Each row of a before or after table is a point. One or more steps were done to the points. Then noise was added and the rows were shuffled. The steps act on columns, c1 being the first. Write out the steps. A step turns or swaps two columns, mirrors them in a line or flattens them onto one, adds a multiple of one to another, or multiplies or shifts one. Angles are multiples of 10 degrees, from the lower column toward the higher: turns from -170 to 170, lines from 10 to 170 but not 90. Use the fewest steps. Two steps may share a column if one is a turn and the other turns, adds or multiplies; they go together, in the order done. Otherwise the lowest column goes first.

Before:
[[-12  -5   5]
 [ 55  16 -36]
 [ 47 -65 -57]
 [-14 -46  22]
 [-18 -14 -27]
 [ 35 -29  -2]
 [-37 -38  32]
 [-25   4  16]
 [-21 -24   0]
 [-19  20 -14]
 [ 40  26  24]
 [  5 -53  24]]
After, 12 rows:
[[ 22 -20  11]
 [ 37 -16  45]
 [ 19 -25 -15]
 [ 25  11  10]
 [ -5 -33  49]
 [ 12  -3   7]
 [-48 -84 -17]
 [-55  -4 -41]
 [ 15 -25  41]
 [ 18  10 -22]
 [-34 -28  13]
 [-39  36   8]]
Steps: multiply c1 by -1; turn c2 and c3 by -30 degrees

Before:
[[-40   6 -12  12  12  53]
 [-31  68 -27  -6 -56  -9]
 [  1  -1 -36 -15  38  -5]
 [-26 -14 -17 -81  19 -11]
 [ -9  -2  -3  18 -66  29]
 [  1 -27   1 -48 -27  34]
 [-49  -9 -17   4   2  15]
 [ -3  36 -48  24 -20   8]
 [-38 -42  34   0   8 -17]
 [-27 -65  -7 -34 -32   1]]
After, 10 rows:
[[-12  -8 -27 -11 -33 -10]
 [-38  10  14  13 -11  49]
 [  5 -45   6 -27  22  44]
 [-40  54  -3 -38  53 -49]
 [-17  41 -25   0  22 -13]
 [ -6  10   2  23  65  31]
 [-25 -34  38  19  -6  -1]
 [-28 -72   8   5  33  32]
 [-51  -6  11   4   1  21]
 [-27 -55   3 -62 -17  -1]]
Steps: multiply c3 by 0.7; turn c1 and c3 by -30 degrees; add -0.5 times c2 to c6; turn c2 and c4 by -30 degrees; multiply c5 by -1

Before, 12 rows:
[[-64 -60  27 -25 -45 -17  13 -53   1   8 -31]
 [ 45 -44 -17  40 -30  43  21 -12  10 -34  26]
 [-38 -35  14  19 -18 -15 -28 -29  30 -30   1]
 [ 19 -49 -22 -52 -18 -34  24  -4  -3  42  -5]
 [ 42 -70  19  22  34  11 -38 -21 -26  -4  11]
 [ 10  -2 -14 -34 -52 -13 -40  -7 -23 -24  33]
 [ -8   3  64  31  -6   2 -57  20  -7  28  -2]
 [-49 -50 -33 -29 -35   9  -3  14 -14  34  20]
 [-26  29   0  21  39  -5  34 -16   4 -46 -37]
 [  6   6  -3  21  13 -44 -16 -20 -21  31 -49]
 [-24   1  48   7  12 -17 -19 -39 -12  32  24]
 [-29 -50 -18   4   3 -54 -14  18 -56 -40  25]]
After, 12 rows:
[[-39  71  24  20 -33  -3 -16  -8  -5 -32  20]
 [-28  69  21   7  56 -52   6 -60 -16 -41  27]
 [  7 -20  28  23  24 -36 -43  40   4  31 -28]
 [ 48  73 -42  41 -19  21  32 -32 -27 -34  11]
 [ 12  26  -3 -34   3 -21  -6  -8 -53 -25  50]
 [-26 -10  48   8  14  19  -1  51  10  30  30]
 [-51   6 -29 -31   3 -16   9 -20 -35  32  14]
 [ 39  74  10  22  35  21 -19 -21  23  -2  35]
 [-27  27   1  21   9  -2   2   7  38 -46 -51]
 [ -8 -37  50  31   8  43 -44  -2  -8  29  37]
 [ 18   8   5 -53  -5 -37  15   1 -18  40 -19]
 [-63  72  29 -25 -19   4 -11  18 -41  12 -32]]
Steps: add 1 times c10 to c2; turn c2 and c8 by 150 degrees; turn c3 and c6 by 40 degrees; turn c5 and c9 by 70 degrees; turn c7 and c11 by -40 degrees

Before, 9 rows:
[[ -1  16  11  -7  11   8 -21  -1 -15  -8   4  -4 -21 -16]
 [-25 -57  83  17   9 -22  10   4   1  16   2 -10  -5  18]
 [-13 -28   4   9  12   1   8  -1  12   3  22  15 -16   2]
 [  3 -11  10  22 -10 -38   5   8   6   2  42 -22  30   4]
 [-38   8  44   6  -5 -27 -19   2  -4  20   2   9  43 -14]
 [ -4  10   8  12 -12   9 -21  10  11  13  95  -3 -23   3]
 [-25  20   0 -66 -17   3   4  10  -9  -3   3 -23 -12  -6]
 [  2  17   1  18  13 -10 -35  -3  30  -1   1  -5 -12   2]
 [ -2  22   8  35  17  -8  10  -8   0  10  19  10   3  17]]
After (9 x 14):
[[-25 -21  17   4  15  -2 -65  10 -13   3   2 -15   3  -4]
 [ -3  -7  -2  10  -7   6  35  -9  16 -11  20  13  -8 -30]
 [  3  12  23   6  -2  37  23   8 -10  -8  42  -6  43   1]
 [  3 -13   5 -34 -32  10  17  -3   2   0   1  -3 -17 -11]
 [-25  61  61   9  -4  19  17   5   9 -18   2  58   0   8]
 [ -4  -7   8 -20  -6 -11  12  11 -14 -12  96   4  -7  -8]
 [-38 -15  21 -19   5  24   7   2  -2 -24   2  39  46  11]
 [-12  27  -9   8 -15  -2   8   0   7  -2  22  12 -17  11]
 [ -2 -24  11 -21  11  -6  -8  -1  15  10   5   8 -23  10]]
Steps: multiply c14 by 1.3; turn c2 and c14 by -150 degrees; turn c3 and c12 by 50 degrees; swap c4 and c7; turn c5 and c9 by 110 degrees; turn c6 and c10 by 170 degrees; add 1.5 times c8 to c13

Before (9 x 24):
[[-15  -8 -21  -7  25   0 -20   7 -30  18  43 -28  46  22   0  42 -46 -13
  -15 -40  15 -52  48 -34]
 [-14  33 -23 -46 -19   0   6  20 -31   1  63  10  40  -2  -8  52 -15 -29
   -1 -24   1 -27  29 -38]
 [ 14  -1 -43 -31  26  42  16  16  59  -6   5  31 -17   6  -8 -32  22  19
   48   3 -51  45  -4  13]
 [  4 -42 -13  -9  -4  38  36 -15  46   6  34  17 -47  16  -9 -22  24   9
   70  25 -18  57 -31   8]
 [ -9  30   2  64 -24 -37  -6   8 -21 -23  28  22  51  24 -49 -19   2  11
  -67  33  -3   5  17  14]
 [ 35 -11 -28 -33  27  12  10  -8 -36 -16  38  -1  31   0 -47  39 -29 -34
   -3 -36  14 -43  -2 -59]
 [-15 -14 -31 -21  30  49   9 -19  -9 -37  13  16   0   4  27 -21  20  37
   70  -9 -31  58 -16  32]
 [-12  28  -9  67 -31  -1 -28  32  -7 -54  19 -10  14  37 -46 -23   7 -40
  -56  35  17  13  13  48]
 [ 22  41  -7  60   2 -12  20   4  -9 -42  36   4  27  38  -1 -33  40 -17
  -53  30  18 -18  21  27]]
After, 9 rows:
[[  9  -6 -43 -30  25  46  14  47  60  -8   2  29 -19  11   0 -31  21  19
   48  11 -50  44  -5 -10]
 [-13 -11 -21  -5  23  -1 -20  20 -33  11  46 -30  45  24  11  42 -46 -11
  -20 -49  19 -53  44   6]
 [-17  34 -24 -42 -18  -2  10  60 -31   3  61   5  39   1  23  49 -19 -29
    0 -39   2 -21  29  18]
 [ 23  44 -12  60   2 -14  20  15  -6 -42  38   7  30  35  -9 -36  41 -17
  -51  39  22 -15  23  -9]
 [ -6  28   0  66 -29 -33  -6  26 -22 -18  30  23  49  24  40 -18   0  10
  -67  42  -4   9  15  -5]
 [-18  26 -10  68 -32   2 -26 100  -6 -53  22  -6  12  35  26 -21   7 -39
  -56  58  13  10  11 -35]
 [-12 -15 -30 -23  32  46   8 -55 -11 -37  12  15   2   4 -34 -23  21  39
   71   4 -31  57 -14 -23]
 [ 35 -16 -25 -32  22  12   7 -25 -36 -19  41  -2  32   0  68  36 -34 -38
   -3 -54  14 -42  -4  17]
 [  3 -37 -14  -9 -10  39  36 -48  43   6  35  13 -52  10   7 -22  27  10
   70  30 -18  58 -30   3]]
Steps: multiply c8 by 3; turn c15 and c24 by 160 degrees; turn c20 and c24 by 30 degrees

Before (9 x 48):
[[ -1  13 -11  -5  14  21 -15   8 -24  -9 -29 -18 -23 -10  22 -27 -26 -10
   14  26  -3 -20   2   2   3  16  12  13 -22  16 -10  -2 -28 -26  34  11
   -5  -3  23  20 -19 -12   7  20 -19   2 -16  26]
 [ -6  24  27 -33 -23   3  -4 -11   1  14  -5 -13 -12  33   7 -25 -26   9
   -9 -23 -39   2 -36  12  16 -12 -29   0  -8  -7 -15 -10   7  -9   9 -19
   -4  18   9  20  18 -10  -7   5  16  24  13  -3]
 [  7  25  -5  -8  32   7  14  31  20  -2  12   9 -12  45  23 -20   8  -3
   -3 -19  -2  14   7   5  -5  17  18 -16   4  10  25  -8   1  18   6   7
  -29 -22   5 -11   8   3   4  27  13  27  23  11]
 [ 11  15  -4   7  26  14  34   1  26  42  14   5  -4  26   4  13  20 -22
   -6  -5   3   1 -34  -1  29  17   8  13  -6  30 -26   6 -51  12  16 -19
   12  11  21  -5   8 -18   1  -6   4 -19   2  20]
 [-17  24   3 -29  -3  41  10  -3  13  30   4 -22  21  -8  22 -15  14   7
  -11  11 -27 -27  12  -7  21  -9   0  12   1  20 -13  -9 -25  20  14   4
    0 -37 -28  -3 -16  11  10 -16   8 -21  16  -7]
 [ -2 -11  18   1 -13   7 -14 -18 -31  26  16   6   2  22   4   4  -7  14
   -5  -7 -12  26 -20  -3  -6 -26 -27 -37  24  14  21 -10 -32  27 -20  16
   -2 -16   0  -7  27 -14 -23 -15 -13  14   2   3]
 [-27  11  -7   1  -5  35  16  18   5  -3   7  20  -6  -7  -5  15 -20 -14
    3  11   6  16  16  -9 -25  22  22 -18 -24  29  26  12   6  -5  14 -16
  -22   3 -17  36  -7  -6   5  22  18 -29 -26  -6]
 [ 11  -3  -9 -27  32  39   7  14  21  28  -9  30   1  -1  -2  25 -19   6
  -14  23 -26  21 -22  18  -2 -25  -9  10  24  50 -24 -23 -28   7  10   9
    3   0  21 -13 -16  -6 -32  -3  36  13  -3  -2]
 [-14  20  38  -8  31 -10  24  26  -1  -4  -9  -6 -11  42 -12  23  10  -8
   14 -23 -12  17 -14   8   0  10   2 -12   9  12  26  -6 -32   3   6  29
   -6 -31 -29  27   7 -11 -13   5  26 -17   9 -22]]
After (9 x 48):
[[ -9  24  27 -36 -21   4  -1  -8  -4  16  -1  18 -11  33   6 -24 -27   7
   -2 -24  -5   4 -35  11  17 -15 -32   0 -11  -8   6  -7   8  -7  12 -18
   12  17  11  18  20  -6 -19   2 -41  27  14  -3]
 [  8  -3  -8 -29  31  40   5  13 -24  29 -10 -18  -1  -2   3  28 -16   4
    4  23 -26  19 -24  17  -2 -26  -6   6  24  46  31 -19 -24   6   9   7
   10   2  24 -10 -16  -5 -95  -5 -40  16  -2   0]
 [ 12  25  -3 -10  33   9  14  33  22  -1  10 -26 -10  45  -2 -18   7   0
  -29 -16 -11  12   7   8   0  19  17 -18   1   9  12  -7   1  20   4   5
   16 -22   7 -15   8   1   9  22  -8  29  24  13]
 [  4  -6  17  -4 -15   6 -16 -14   6  26  16  -9   0  22   6   5 -12  10
   14  -5  20  27 -23  -5 -10 -23 -26 -34  28  10 -34  -7 -33  27 -19  11
    7 -18  -1  -4  31 -13 -66 -17  -2  12   2   6]
 [-13  23  39  -8  31  -9  26  30  20  -5  -8  -3 -15  45   1  23   9  -9
  -14 -19 -21  17 -12   7   2   8   2 -14  13  10 -11  -7 -35   4   5  30
   -9 -29 -31  25   5 -11 -39   4 -21 -16  10 -20]
 [-29  12  -7   2  -3  36  17  16  11  -6   5 -33  -7  -5  -4  10 -20 -12
  -26   9 -22  15  15  -5 -27  21  25 -15 -21  29  -6  14  10  -5  11 -14
   10   2 -19  31  -9  -5  19  22   3 -31 -25  -3]
 [ 14  16  -2   5  32  17  35   2 -16  44  11   3  -4  27  -5  11  22 -18
    7  -7  -4   3 -38   1  26  15   9  11  -8  29  36   7 -53   9  16 -21
    1  14  21  -5   8 -18   5  -4   2 -18   3  19]
 [-14  26   2 -28  -4  41  16  -3   5  34   6  20  21  -8   0 -17  11   6
   -4  11   3 -23  11  -5  20  -8  -2  12   3  20  19 -11 -24  22  14   6
   12 -38 -24  -3 -16  13  29 -17 -28 -16  16  -9]
 [ -1  12 -10  -8  17  21 -14   4  -5  -8 -31  21 -20 -11  -1 -26 -22  -9
  -26  23  23 -19   1   2   1  15  -2  14 -21  17 -22  -3 -27 -27  32  11
   -9  -1  21  18 -16 -14  17  19   3  -3 -18  26]]
Steps: turn c9 and c31 by 110 degrees; turn c9 and c12 by 150 degrees; flatten c15 and c27 onto the line at 100 degrees; turn c19 and c37 by -120 degrees; add -0.5 times c35 to c19; turn c21 and c45 by 110 degrees; multiply c43 by 3
